Rows are points. Each copy is the shape, with its points in the same order, turned, moved and blurred by noise. Say if it was mirrored as well.

Shape:
[[-3.2 -1.9  7.3]
 [-1.2 -7.1  0.2]
 [ 3.7  7.7 -4.8]
 [-3.1 -1.5  3.2]
 [-1.9 -0.7  3.6]
 [ 3.5  1.7 -1.5]
 [ 3.8  1.3  1.0]]
Copy 1, 7 rows:
[[-7.2  3.5  0.5]
 [-3.9 -4.6  3.0]
 [ 8.3  0.4 -6.8]
 [-4.8  0.4 -1.0]
 [-4.1  0.7 -0.8]
 [ 4.0 -0.2 -1.5]
 [ 3.0  1.6 -0.1]]
Copy 1 is: only turned
Copy 2:
[[ 7.2 -2.3  3.6]
 [ 2.0 -6.3 -3.2]
 [-6.5  8.6 -0.7]
 [ 3.1 -2.3  2.3]
 [ 2.9 -1.0  1.5]
 [-2.1  2.4 -2.7]
 [ 1.1  4.6 -2.0]]
Copy 2 is: only turned
Copy 3, 7 rows:
[[ 2.2 -0.3  9.0]
 [ 1.6 -6.4  2.2]
 [ 2.6  6.6 -6.4]
 [ 0.7 -1.0  4.6]
 [ 1.7  0.3  5.0]
 [ 4.7  1.4 -2.2]
 [ 5.7  1.2 -0.7]]
Copy 3 is: only turned
Copy 4 (7 x 3):
[[-3.5  4.8 -7.0]
 [-6.2 -3.2 -2.2]
 [ 8.0 -0.6  5.4]
 [-2.5  2.6 -2.2]
 [-2.0  2.4 -2.6]
 [ 2.4 -2.0  1.0]
 [ 3.4 -1.6 -1.6]]
Copy 4 is: mirrored
